Each row is a point. A path goes straight from each point to the next, and from the last back to the first. The post is the endless flat space through its rows: a point in 2 columns, a line in 3, a plane in 4, and so on, so that a path can go around it. How many times does the path go around the post? Going back the other way cancels.

Post (1 x 2):
[[+0.03,-0.16]]
Path:
[[-0.11,-0.17],
[-0.18,+0.19],
[+0.05,-0.01],
[+0.27,-0.15],
[+0.33,-0.52],
[-0.17,-0.51],
[+0.09,-0.58],
[-0.21,-0.32],
[-0.24,+0.22],
[+0.05,+0.03],
[+0.36,-0.12],
[+0.21,-0.35],
[-0.12,-0.52]]
Times around: 2

Post:
[[-0.22,-0.09,-0.36,-0.36,-0.16,+0.23],
[-0.03,-0.09,-0.22,-0.19,-0.02,+0.60],
[-0.10,+0.19,+0.23,+0.46,+0.48,-0.88],
[-0.21,-0.17,+0.11,-0.32,-0.12,+0.23],
[-0.02,-0.16,-0.15,-0.05,-0.37,+0.25]]
Path (14 x 6):
[[+0.12,+0.36,-0.22,+0.12,-0.26,-0.08],
[-0.39,-0.08,+0.30,-0.13,-0.07,-0.07],
[-0.33,-0.09,-0.38,+0.30,-0.25,-0.49],
[+0.02,-0.25,-0.18,-0.32,+0.49,+0.43],
[+0.35,+0.01,-0.49,+0.19,-0.06,+0.25],
[-0.08,+0.04,+0.14,-0.51,-0.30,+0.16],
[-0.15,+0.13,+0.30,-0.03,-0.14,+0.47],
[-0.13,+0.01,-0.37,+0.20,-0.07,+0.29],
[-0.17,-0.21,+0.10,+0.09,+0.02,-0.05],
[-0.01,-0.52,-0.11,-0.31,-0.63,+0.17],
[+0.45,+0.17,-0.20,-0.03,+0.12,+0.52],
[+0.05,+0.00,-0.03,-0.24,+0.22,-0.49],
[+0.38,-0.29,-0.42,+0.11,-0.12,-0.11],
[-0.01,+0.09,-0.09,-0.45,-0.14,-0.16]]
Times around: 2

Post (8 x 9):
[[+0.61,+0.43,-0.12,-0.08,+0.03,-0.45,+0.46,+0.08,-0.13],
[+0.58,-0.04,+0.10,-0.24,+0.16,-0.24,+0.56,+0.10,+0.17],
[-0.11,-0.21,-0.08,-0.26,-0.10,-0.20,-0.22,+0.13,+0.16],
[-0.77,+0.15,-0.15,-0.06,+0.32,+0.36,+0.06,-0.54,-0.10],
[-0.12,+0.10,+0.32,-0.09,+0.02,-0.08,+0.09,+0.09,+0.14],
[-0.16,-0.17,-0.04,+0.33,+0.32,-0.03,-0.03,-0.26,+0.11],
[+0.22,-0.13,+0.03,+0.04,-0.32,+0.05,-0.05,+0.36,-0.10],
[+0.19,-0.10,+0.26,-0.37,-0.12,-0.14,-0.18,+0.15,-0.21]]
Path (26 x 9):
[[-0.23,+0.68,-0.13,-0.68,-0.01,-0.06,+0.02,-0.02,+0.44],
[+0.17,+0.20,-0.27,-0.01,+0.00,-0.66,-0.10,-0.27,+0.25],
[+0.37,-0.44,-0.25,-0.46,-0.50,-0.16,-0.15,+0.15,-0.14],
[-0.31,+0.30,+0.06,+0.05,-0.20,-0.08,+0.12,+0.08,-0.41],
[+0.17,-0.09,+0.24,+0.15,-0.04,-0.40,-0.18,+0.40,+0.05],
[-0.34,-0.40,+0.13,+0.08,+0.37,+0.21,-0.55,-0.24,+0.00],
[+0.41,-0.09,-0.57,-0.39,-0.31,-0.01,+0.09,-0.03,+0.19],
[-0.21,+0.03,+0.19,+0.04,-0.40,+0.07,+0.03,-0.21,+0.05],
[+0.05,-0.13,-0.59,-0.03,+0.17,-0.28,+0.48,-0.13,-0.02],
[-0.34,-0.23,-0.34,-0.04,+0.22,-0.29,-0.04,+0.01,+0.28],
[+0.19,-0.32,-0.25,+0.31,+0.48,-0.36,+0.07,-0.05,+0.26],
[+0.58,-0.07,+0.29,+0.02,+0.14,+0.24,+0.33,+0.35,+0.30],
[+0.61,+0.18,-0.15,+0.24,+0.21,-0.03,+0.59,-0.22,+0.13],
[+0.35,+0.25,+0.14,-0.07,-0.08,-0.05,-0.11,-0.32,-0.16],
[-0.13,-0.27,+0.03,-0.59,+0.04,+0.23,+0.05,-0.29,-0.34],
[+0.03,+0.15,-0.22,+0.18,+0.21,-0.31,+0.52,+0.08,-0.04],
[-0.11,+0.20,-0.41,-0.40,-0.18,-0.30,-0.15,+0.20,-0.11],
[+0.69,+0.26,-0.32,-0.06,+0.49,-0.19,+0.11,-0.13,+0.01],
[+0.24,+0.10,-0.05,+0.27,+0.31,-0.56,-0.39,+0.02,+0.10],
[+0.32,-0.18,-0.13,-0.44,-0.18,+0.45,-0.05,+0.21,+0.16],
[-0.30,-0.26,-0.05,-0.25,-0.04,-0.29,-0.28,-0.33,+0.10],
[-0.13,-0.17,-0.39,-0.17,+0.06,+0.03,+0.01,-0.41,-0.46],
[+0.22,-0.84,-0.26,+0.04,+0.25,-0.05,-0.10,+0.13,-0.23],
[-0.27,-0.06,-0.41,-0.26,-0.04,-0.36,+0.31,+0.02,-0.02],
[+0.09,+0.17,+0.10,-0.29,+0.17,-0.59,+0.33,+0.26,+0.04],
[+0.09,+0.09,-0.07,-0.75,+0.19,-0.38,-0.57,+0.31,-0.03]]
Times around: 4
